Every row gives one point. To make a cloud, some directions were put in groups of two or more. Within a group, all points are equally far from the middle, so they leave a hole (a ring in 2 directions, a hollow ball in 3). The other directions are filled evenly. Then the cloud was stretched, turned, moved and blurred a little. Count the holes, and give their numbers of directions, smallest first.

Cloud (20 x 3)
[[-0.78 -0.49  0.32]
 [ 0.37 -0.04  0.43]
 [-0.15 -0.20 -0.42]
 [-0.71  0.06  0.53]
 [-0.05 -0.37 -0.35]
 [ 0.48 -0.70  0.24]
 [-0.87  0.17  0.35]
 [-0.40  0.15  0.72]
 [ 0.55 -0.15  0.12]
 [-0.36  0.13  0.36]
 [-0.10  0.31  0.05]
 [ 0.15 -0.23  0.40]
 [ 0.03 -0.26  0.00]
 [-0.29  0.19  0.04]
 [ 0.06 -0.47  0.47]
 [-0.42 -0.60 -0.09]
 [-0.43 -0.28  0.11]
 [ 0.21 -0.19  0.58]
 [-0.22 -0.40  0.36]
 [ 0.22 -0.45  0.00]]
Holes: 0

Cloud (28 x 4)
[[-0.14 -0.34 -0.44 -0.69]
 [ 0.49 -0.08  0.30 -0.38]
 [ 0.24 -0.22  0.88  0.41]
 [-0.18 -0.54  0.09 -0.43]
 [ 0.41 -0.02 -0.22  0.24]
 [-0.50 -0.11 -0.13 -0.35]
 [-0.28 -0.42  0.01 -0.52]
 [ 0.37 -0.06  0.73  0.45]
 [ 0.08  0.28  0.52  0.41]
 [-0.52 -0.06 -0.04 -0.23]
 [ 0.18 -0.50 -0.36 -0.51]
 [-0.11 -0.07  0.67  0.56]
 [-0.22 -0.01 -0.65 -0.16]
 [ 0.13  0.36  0.10 -0.38]
 [ 0.05  0.42  0.29  0.07]
 [-0.12  0.26  0.56  0.34]
 [ 0.38  0.17  0.02  0.30]
 [-0.05 -0.13  0.72 -0.31]
 [-0.51 -0.06 -0.15 -0.18]
 [-0.24 -0.32  0.01  0.37]
 [ 0.00 -0.66  0.06 -0.02]
 [ 0.51 -0.16  0.64  0.02]
 [-0.24  0.17  0.55  0.36]
 [-0.22 -0.20 -0.54 -0.66]
 [ 0.29 -0.19  0.87  0.41]
 [-0.48 -0.08 -0.30 -0.24]
 [-0.21 -0.50  0.17 -0.42]
 [ 0.12 -0.22 -0.51 -0.73]]
Holes: 2 (2, 2)

Cloud (54 x 6)
[[-0.31  0.22  0.71  0.35  0.13  0.15]
 [-0.15  0.37  0.25  0.24 -0.22  0.85]
 [ 0.19 -0.25  0.20 -0.38  0.45  0.13]
 [ 0.23 -0.18  0.19 -0.36 -0.15 -0.66]
 [ 0.09 -0.24 -0.08  0.84 -0.21 -0.06]
 [ 0.18 -0.69  0.04  0.49  0.52 -0.04]
 [-0.03 -0.86  0.08  0.22  0.08  0.18]
 [-0.54 -0.23 -0.58  0.47 -0.14 -0.09]
 [ 0.60 -0.51  0.10 -0.17  0.06  0.30]
 [-0.49  0.00 -0.59  0.10  0.09 -0.46]
 [ 0.03 -0.94 -0.05  0.30  0.25 -0.12]
 [ 0.04 -0.46 -0.66 -0.06  0.22 -0.36]
 [-0.17  0.45  0.55 -0.36  0.50  0.04]
 [-0.38  0.05  0.38 -0.45 -0.61  0.02]
 [ 0.04 -0.32  0.25  0.06  0.14  0.68]
 [-0.04  0.26 -0.44  0.06  0.11  0.67]
 [-0.51 -0.20 -0.81  0.42  0.46  0.20]
 [-0.02  0.57 -0.20 -0.07  0.18 -0.08]
 [-0.35 -0.31  0.06  0.37 -0.30  0.72]
 [ 0.27 -0.98 -0.26 -0.28 -0.21 -0.19]
 [ 0.25 -0.38 -0.44 -0.28  0.12 -0.32]
 [ 0.04  0.09  0.12  0.60 -0.29 -0.34]
 [-0.33  0.00 -0.45  0.62  0.24  0.62]
 [ 0.41  0.28  0.12 -0.07 -0.35 -0.13]
 [ 0.00 -0.45 -0.79  0.07  0.21 -0.10]
 [-0.18  0.30  0.01  0.42 -0.13  0.84]
 [ 0.51 -0.06  0.26 -0.01  0.31 -0.06]
 [-0.30  0.76  0.07  0.35  0.32  0.37]
 [ 0.10 -0.17 -0.28 -0.23 -0.24 -0.53]
 [-0.14  0.32 -0.25  0.07  0.10  0.80]
 [-0.27  0.36 -0.25 -0.38  0.14  0.55]
 [-0.39  0.45 -0.17 -0.30  0.45  0.40]
 [-0.16 -0.41 -0.69  0.71  0.19  0.21]
 [-0.22  0.33  0.55 -0.53  0.40 -0.34]
 [-0.26  0.07 -0.54 -0.33 -0.41  0.05]
 [-0.35  0.79  0.03 -0.16 -0.01  0.05]
 [ 0.06 -0.70 -0.21  0.26 -0.33 -0.52]
 [-0.53  0.09 -0.34 -0.03 -0.47 -0.07]
 [ 0.25  0.04  0.63 -0.16 -0.21  0.65]
 [-0.11 -0.65 -0.22  0.08  0.30 -0.83]
 [-0.06  0.00  0.01  0.31 -0.21 -0.68]
 [-0.59  0.70  0.22  0.40 -0.01 -0.09]
 [ 0.18 -0.86 -0.39  0.46  0.31 -0.14]
 [ 0.30  0.24 -0.23  0.07  0.24  0.08]
 [ 0.54 -0.09  0.57  0.16 -0.06  0.02]
 [-0.44 -0.12 -0.05  0.37  0.41  0.60]
 [-0.05  0.11 -0.20  0.85  0.12  0.28]
 [ 0.08 -0.96 -0.05  0.39  0.12 -0.19]
 [ 0.43  0.03  0.69 -0.19 -0.01  0.08]
 [ 0.24 -0.35  0.67  0.29 -0.39 -0.20]
 [ 0.05 -0.55  0.23  0.54 -0.11 -0.55]
 [-0.03  0.22  0.54 -0.06  0.43  0.35]
 [-0.65  0.11 -0.38  0.20 -0.16 -0.26]
 [ 0.33  0.04  0.64  0.08  0.33 -0.06]]
Holes: 2 (2, 3)
